Rows are points. To make a cloud, some directions were put in groups of two or more. Within a group, all points are equally far from the middle, so they leave a hole (a ring in 2 directions, a hollow ball in 3). The other directions are filled evenly. Then the cloud was stretched, turned, moved and blurred a little. How many holes are there, and how many directions does each take, smallest first?

Cloud:
array([[-0.007,  0.026],
       [ 0.015,  0.000],
       [ 0.039, -0.017],
       [-0.021,  0.029],
       [ 0.041,  0.058],
       [ 0.031,  0.027],
       [ 0.019,  0.030],
       [-0.021,  0.021],
       [ 0.083,  0.039],
       [ 0.028,  0.016],
       [ 0.069,  0.022],
       [-0.002, -0.031],
       [-0.016,  0.000],
       [-0.007,  0.055]])
Holes: 0

Cloud, 22 rows:
array([[ 0.047,  0.015, -0.009],
       [ 0.020, -0.023,  0.024],
       [-0.052, -0.023, -0.028],
       [ 0.027, -0.019,  0.053],
       [-0.005,  0.047, -0.010],
       [-0.019,  0.001,  0.016],
       [-0.001, -0.001,  0.009],
       [ 0.061,  0.004,  0.014],
       [ 0.035, -0.025,  0.027],
       [ 0.035, -0.085,  0.022],
       [ 0.061,  0.026,  0.011],
       [ 0.050,  0.039, -0.046],
       [ 0.001, -0.009,  0.037],
       [ 0.022,  0.023, -0.002],
       [ 0.014,  0.044, -0.021],
       [-0.033,  0.011, -0.008],
       [ 0.046,  0.012, -0.065],
       [-0.001, -0.004,  0.056],
       [ 0.042, -0.068,  0.010],
       [ 0.017, -0.055,  0.050],
       [-0.001, -0.065,  0.040],
       [-0.001, -0.019,  0.013]])
Holes: 0

Cloud (31 x 4):
array([[ 0.051, -0.016,  0.010, -0.044],
       [ 0.044,  0.028,  0.042, -0.030],
       [-0.018,  0.040,  0.003, -0.033],
       [ 0.000, -0.057,  0.024, -0.010],
       [ 0.043, -0.052,  0.011,  0.026],
       [ 0.055,  0.002,  0.019, -0.038],
       [ 0.027,  0.049,  0.025, -0.028],
       [-0.007,  0.040,  0.024, -0.038],
       [-0.007,  0.005,  0.037,  0.044],
       [ 0.013, -0.014, -0.041, -0.048],
       [ 0.035,  0.045,  0.024, -0.029],
       [ 0.023, -0.063,  0.017, -0.002],
       [ 0.025, -0.028, -0.042,  0.025],
       [ 0.000, -0.002,  0.068,  0.005],
       [ 0.019, -0.009, -0.048, -0.036],
       [ 0.047,  0.004,  0.036,  0.054],
       [-0.008,  0.034,  0.030, -0.040],
       [ 0.000, -0.057,  0.014,  0.010],
       [ 0.036,  0.007,  0.059,  0.046],
       [ 0.052,  0.013,  0.009, -0.038],
       [-0.009,  0.004,  0.036,  0.045],
       [ 0.034,  0.007,  0.075,  0.018],
       [ 0.034, -0.031, -0.003, -0.052],
       [ 0.018, -0.031, -0.010, -0.057],
       [ 0.023, -0.031, -0.007, -0.057],
       [ 0.046,  0.022, -0.022, -0.019],
       [ 0.053, -0.039,  0.018,  0.035],
       [ 0.044, -0.011, -0.008, -0.048],
       [ 0.009, -0.044,  0.009, -0.049],
       [-0.009, -0.011,  0.059, -0.007],
       [ 0.024, -0.043,  0.006, -0.049]])
Holes: 2 (2, 2)

Cloud (50 x 6):
array([[ 0.034,  0.050,  0.042, -0.004,  0.030, -0.038],
       [-0.031, -0.015, -0.040, -0.009, -0.015, -0.060],
       [-0.011,  0.018, -0.008, -0.037,  0.026,  0.025],
       [-0.028,  0.009,  0.046,  0.006, -0.034,  0.040],
       [ 0.024,  0.034, -0.033,  0.037,  0.018, -0.024],
       [ 0.072,  0.017, -0.019,  0.028,  0.014, -0.003],
       [-0.001,  0.024, -0.023, -0.047,  0.016, -0.038],
       [-0.010,  0.014,  0.064,  0.052, -0.024, -0.015],
       [-0.018,  0.004,  0.054, -0.022, -0.001, -0.067],
       [ 0.029,  0.041,  0.034, -0.024,  0.026, -0.047],
       [-0.009,  0.034, -0.002, -0.019,  0.033,  0.031],
       [ 0.020,  0.011,  0.019,  0.036,  0.022,  0.063],
       [-0.007, -0.048, -0.031, -0.033, -0.056,  0.010],
       [-0.072,  0.035, -0.009, -0.020, -0.008, -0.026],
       [-0.019, -0.018,  0.000, -0.049, -0.026,  0.037],
       [ 0.009,  0.034,  0.015, -0.013, -0.065, -0.024],
       [-0.013,  0.020,  0.055, -0.023, -0.033, -0.057],
       [ 0.055, -0.025, -0.037, -0.003,  0.002, -0.002],
       [-0.027, -0.020,  0.051, -0.008,  0.020, -0.055],
       [ 0.083,  0.032,  0.017,  0.027,  0.021, -0.003],
       [-0.016,  0.008,  0.052, -0.016,  0.049, -0.013],
       [ 0.014, -0.024,  0.038,  0.049,  0.042, -0.026],
       [-0.041, -0.030,  0.013,  0.043,  0.025, -0.022],
       [ 0.055,  0.014,  0.028, -0.048, -0.036,  0.000],
       [ 0.020,  0.041,  0.055,  0.045,  0.030, -0.032],
       [ 0.027, -0.049,  0.031, -0.029, -0.061, -0.036],
       [-0.043, -0.001, -0.001, -0.026,  0.038, -0.007],
       [-0.051, -0.029,  0.058, -0.021, -0.032, -0.024],
       [-0.014,  0.016,  0.047, -0.013,  0.050,  0.005],
       [ 0.046, -0.015, -0.014,  0.004,  0.019, -0.049],
       [-0.031,  0.030, -0.016, -0.040, -0.016, -0.063],
       [ 0.029,  0.006,  0.066,  0.032, -0.042,  0.009],
       [ 0.016, -0.039,  0.017,  0.011, -0.057, -0.053],
       [ 0.004,  0.021, -0.013,  0.039, -0.036, -0.048],
       [-0.015, -0.014,  0.057, -0.029, -0.026,  0.033],
       [ 0.052, -0.008,  0.044,  0.056,  0.046,  0.011],
       [-0.062,  0.007, -0.025, -0.032,  0.003, -0.039],
       [-0.003, -0.039,  0.066, -0.034, -0.039, -0.002],
       [-0.029,  0.002,  0.072, -0.011, -0.037,  0.002],
       [-0.073,  0.034,  0.016,  0.010, -0.019, -0.003],
       [ 0.055,  0.035, -0.019,  0.005, -0.007,  0.028],
       [ 0.034,  0.054,  0.027, -0.008,  0.024, -0.041],
       [ 0.043,  0.014,  0.069, -0.011,  0.020,  0.028],
       [-0.009, -0.030,  0.048,  0.055, -0.035,  0.008],
       [ 0.010, -0.016, -0.044, -0.006,  0.017, -0.035],
       [ 0.063,  0.021,  0.049, -0.022, -0.030,  0.010],
       [ 0.002,  0.009,  0.073,  0.009, -0.034,  0.025],
       [ 0.028, -0.039, -0.039, -0.019, -0.011,  0.017],
       [ 0.045,  0.012, -0.004,  0.017, -0.062,  0.005],
       [ 0.060, -0.040,  0.025, -0.045, -0.029, -0.014]])
Holes: 3 (2, 2, 2)

Cloud (104 x 9):
array([[-0.035, -0.036, -0.061, -0.008,  0.054,  0.004,  0.007, -0.009,
        -0.032],
       [-0.042,  0.035, -0.057,  0.050, -0.009,  0.034, -0.004, -0.039,
        -0.039],
       [-0.046,  0.002,  0.008,  0.014, -0.072, -0.018,  0.038, -0.041,
         0.022],
       [ 0.031, -0.002, -0.020,  0.009,  0.038, -0.062,  0.029, -0.024,
         0.047],
       [ 0.029, -0.020, -0.053, -0.034, -0.001, -0.044, -0.059, -0.042,
        -0.035],
       [-0.033, -0.015, -0.001, -0.069, -0.003, -0.068,  0.011, -0.034,
        -0.011],
       [ 0.012, -0.001, -0.039, -0.030,  0.009, -0.011, -0.060, -0.059,
        -0.060],
       [-0.044,  0.021,  0.016, -0.007,  0.012, -0.034, -0.001, -0.080,
         0.054],
       [-0.054,  0.007, -0.014, -0.032,  0.002, -0.079, -0.034, -0.034,
        -0.008],
       [-0.037, -0.019,  0.032, -0.020, -0.005, -0.044, -0.068, -0.003,
         0.024],
       [-0.023,  0.011, -0.052, -0.058, -0.021, -0.021, -0.039, -0.042,
        -0.022],
       [ 0.002, -0.064, -0.053,  0.016,  0.054, -0.022,  0.013, -0.001,
         0.023],
       [ 0.025,  0.012, -0.017, -0.029, -0.014,  0.010, -0.046, -0.057,
         0.049],
       [-0.054,  0.018, -0.063,  0.042,  0.017,  0.005, -0.029,  0.020,
        -0.022],
       [-0.001,  0.027,  0.001,  0.019, -0.054,  0.003, -0.025,  0.035,
         0.022],
       [-0.001, -0.031, -0.026,  0.003, -0.043, -0.031, -0.015,  0.031,
         0.032],
       [-0.013,  0.065,  0.013, -0.012, -0.020,  0.005,  0.026, -0.017,
         0.020],
       [-0.005,  0.039, -0.067,  0.011, -0.039, -0.040, -0.013, -0.002,
        -0.053],
       [-0.048,  0.044, -0.071, -0.021,  0.002, -0.010, -0.013, -0.020,
         0.006],
       [-0.035,  0.022, -0.003,  0.054, -0.012, -0.007,  0.008, -0.073,
         0.044],
       [-0.011,  0.029, -0.029, -0.038,  0.032, -0.086,  0.014, -0.003,
         0.025],
       [-0.039,  0.006, -0.035, -0.018,  0.023,  0.027, -0.013, -0.016,
         0.052],
       [ 0.022,  0.019, -0.007,  0.022,  0.039, -0.022, -0.005, -0.077,
        -0.011],
       [-0.026,  0.012, -0.014, -0.047, -0.011,  0.006, -0.054, -0.018,
         0.042],
       [-0.042, -0.002,  0.017,  0.028, -0.007, -0.042,  0.016,  0.034,
        -0.030],
       [-0.036,  0.043,  0.005, -0.017,  0.017, -0.036, -0.042, -0.076,
         0.023],
       [-0.047, -0.072,  0.012,  0.004,  0.013, -0.004,  0.032, -0.016,
         0.040],
       [ 0.026,  0.004, -0.052, -0.026,  0.081, -0.037, -0.017, -0.009,
         0.026],
       [ 0.033, -0.041, -0.055, -0.018,  0.051,  0.024, -0.002, -0.018,
         0.013],
       [ 0.030,  0.018,  0.001, -0.009, -0.032,  0.009, -0.039, -0.040,
         0.058],
       [ 0.021,  0.015, -0.046,  0.022, -0.035,  0.012, -0.038,  0.024,
        -0.051],
       [-0.008, -0.006, -0.072,  0.002,  0.048,  0.015, -0.054,  0.016,
        -0.020],
       [-0.031, -0.041, -0.009,  0.026,  0.034, -0.023, -0.054, -0.039,
         0.043],
       [ 0.022,  0.009, -0.009, -0.001,  0.030, -0.031, -0.029, -0.091,
         0.025],
       [-0.044,  0.002,  0.051,  0.026, -0.011,  0.016,  0.048, -0.056,
         0.015],
       [-0.049,  0.036, -0.065,  0.006, -0.029,  0.007, -0.037, -0.047,
        -0.022],
       [-0.046,  0.070,  0.004,  0.003, -0.011, -0.015, -0.024,  0.000,
         0.049],
       [-0.048, -0.021, -0.049,  0.020,  0.022,  0.012, -0.027, -0.008,
         0.058],
       [-0.050, -0.052, -0.027, -0.009,  0.023, -0.028,  0.032, -0.022,
         0.053],
       [-0.002, -0.028,  0.045, -0.045,  0.008,  0.004, -0.024, -0.033,
        -0.020],
       [ 0.036, -0.020, -0.060,  0.002,  0.014, -0.066, -0.034, -0.039,
         0.019],
       [-0.048,  0.006,  0.007, -0.001, -0.018,  0.050, -0.032, -0.026,
        -0.052],
       [-0.044,  0.036,  0.014,  0.002, -0.006, -0.041, -0.046,  0.021,
         0.054],
       [-0.010, -0.021, -0.007, -0.040,  0.051, -0.028, -0.056, -0.025,
        -0.048],
       [-0.016,  0.006,  0.063,  0.001, -0.036, -0.009,  0.020, -0.046,
        -0.012],
       [-0.041, -0.009,  0.020, -0.017, -0.042,  0.012, -0.063, -0.007,
         0.022],
       [-0.020,  0.034, -0.006, -0.052, -0.004, -0.027, -0.055, -0.051,
        -0.042],
       [-0.033,  0.028, -0.024,  0.035, -0.009,  0.045, -0.016, -0.074,
         0.019],
       [-0.066,  0.042, -0.047,  0.050, -0.027,  0.005, -0.026, -0.009,
        -0.040],
       [ 0.050,  0.000, -0.030, -0.041, -0.016, -0.047,  0.023, -0.046,
         0.002],
       [ 0.023, -0.030, -0.013,  0.023,  0.029, -0.040, -0.012, -0.066,
         0.051],
       [-0.061,  0.008,  0.041,  0.016,  0.037,  0.003, -0.016, -0.007,
        -0.016],
       [ 0.018, -0.028, -0.015, -0.067,  0.023, -0.069, -0.005,  0.011,
         0.019],
       [-0.010, -0.023, -0.048,  0.058,  0.026,  0.025,  0.001,  0.023,
         0.013],
       [-0.070,  0.025,  0.017,  0.009,  0.010, -0.022,  0.019, -0.034,
         0.066],
       [ 0.019, -0.012, -0.028, -0.016, -0.027, -0.010,  0.062, -0.032,
        -0.052],
       [ 0.021, -0.014, -0.003,  0.016,  0.035,  0.038, -0.073, -0.007,
        -0.004],
       [-0.035,  0.040,  0.022,  0.059, -0.034,  0.032, -0.018, -0.017,
        -0.040],
       [-0.068, -0.017, -0.016, -0.016, -0.032, -0.010,  0.043,  0.008,
        -0.030],
       [ 0.002, -0.005,  0.013,  0.060,  0.008,  0.024,  0.027,  0.001,
         0.049],
       [-0.003, -0.009,  0.005, -0.051,  0.002, -0.027,  0.054, -0.064,
        -0.028],
       [-0.029, -0.029, -0.018,  0.026,  0.020, -0.014,  0.014,  0.012,
         0.079],
       [ 0.026,  0.000, -0.043, -0.004, -0.016,  0.011, -0.033, -0.040,
        -0.079],
       [-0.046,  0.029,  0.012,  0.045,  0.053, -0.016,  0.001, -0.014,
         0.018],
       [-0.014, -0.025,  0.020, -0.026,  0.066,  0.012, -0.012, -0.045,
         0.001],
       [ 0.007, -0.006, -0.068,  0.060,  0.001,  0.009,  0.022, -0.034,
        -0.014],
       [ 0.005, -0.038, -0.025, -0.034,  0.033, -0.061, -0.065, -0.003,
        -0.029],
       [ 0.034,  0.038, -0.056, -0.007, -0.032, -0.003, -0.005, -0.031,
         0.012],
       [ 0.009, -0.049,  0.020, -0.010, -0.008, -0.033,  0.054, -0.060,
        -0.002],
       [-0.051,  0.047, -0.055,  0.038, -0.036, -0.020,  0.004, -0.028,
         0.015],
       [-0.019, -0.054,  0.033, -0.007, -0.038, -0.032,  0.024, -0.044,
        -0.002],
       [ 0.016,  0.001, -0.021, -0.018,  0.005,  0.021,  0.021,  0.030,
         0.022],
       [ 0.039, -0.007,  0.003,  0.009,  0.026,  0.041,  0.000, -0.060,
        -0.005],
       [-0.011,  0.065, -0.057,  0.040, -0.028,  0.017, -0.038, -0.020,
        -0.026],
       [ 0.019, -0.013,  0.008,  0.007,  0.004, -0.039, -0.026, -0.064,
         0.076],
       [ 0.007,  0.056, -0.071,  0.028,  0.009,  0.012, -0.021, -0.005,
         0.007],
       [ 0.002,  0.002, -0.009,  0.030,  0.024,  0.007, -0.085, -0.008,
         0.054],
       [-0.005,  0.024, -0.010,  0.065, -0.028,  0.046, -0.039, -0.034,
        -0.026],
       [-0.023,  0.000, -0.075, -0.018,  0.002, -0.044, -0.031,  0.025,
         0.019],
       [ 0.008, -0.067,  0.005, -0.021, -0.021, -0.052, -0.013, -0.007,
        -0.006],
       [-0.014,  0.043,  0.005,  0.022,  0.066, -0.017, -0.005, -0.016,
        -0.018],
       [-0.076, -0.016, -0.022,  0.037,  0.000,  0.004,  0.019, -0.017,
        -0.048],
       [ 0.012,  0.009, -0.003,  0.005, -0.009,  0.001, -0.093, -0.018,
         0.049],
       [-0.060, -0.005,  0.012,  0.001, -0.014, -0.029, -0.073, -0.021,
         0.030],
       [ 0.004, -0.004, -0.021,  0.056,  0.013, -0.036,  0.001, -0.036,
        -0.034],
       [ 0.014, -0.034, -0.050,  0.007, -0.041, -0.038, -0.043, -0.013,
        -0.017],
       [ 0.022,  0.021,  0.016,  0.043,  0.016,  0.030,  0.017, -0.031,
         0.034],
       [ 0.012,  0.055,  0.023, -0.018, -0.032, -0.019, -0.017, -0.028,
        -0.043],
       [-0.019, -0.029, -0.035,  0.011,  0.025, -0.027,  0.063,  0.023,
         0.010],
       [-0.029,  0.037,  0.024,  0.021, -0.003,  0.047,  0.043, -0.036,
        -0.004],
       [-0.035,  0.016,  0.014, -0.035,  0.025,  0.015,  0.004, -0.055,
         0.046],
       [ 0.019, -0.001,  0.011, -0.004,  0.003, -0.033, -0.041, -0.069,
         0.068],
       [-0.068,  0.033,  0.017,  0.010,  0.000, -0.030,  0.021, -0.031,
         0.064],
       [ 0.007,  0.034,  0.034,  0.024, -0.048,  0.000, -0.049, -0.027,
        -0.014],
       [ 0.010, -0.053,  0.007,  0.019,  0.025, -0.023,  0.005, -0.055,
         0.073],
       [-0.006, -0.023, -0.062,  0.030,  0.040,  0.029, -0.016,  0.026,
        -0.013],
       [-0.024, -0.011, -0.032, -0.043,  0.019, -0.009,  0.061, -0.056,
        -0.025],
       [ 0.003,  0.011, -0.035,  0.027, -0.020, -0.065,  0.005, -0.007,
         0.045],
       [ 0.014, -0.053, -0.063,  0.016,  0.026,  0.036, -0.028, -0.018,
        -0.014],
       [-0.015,  0.059, -0.013,  0.008,  0.036,  0.000, -0.024, -0.072,
        -0.020],
       [ 0.022, -0.024,  0.018, -0.058, -0.012,  0.012, -0.021, -0.022,
        -0.001],
       [-0.005,  0.022,  0.026, -0.006, -0.025,  0.042,  0.028, -0.042,
        -0.039],
       [ 0.002,  0.057, -0.053,  0.000, -0.046,  0.000, -0.036, -0.033,
        -0.045],
       [ 0.036,  0.031, -0.063,  0.010,  0.034,  0.005, -0.065,  0.004,
        -0.010]])
Holes: 3 (3, 3, 3)
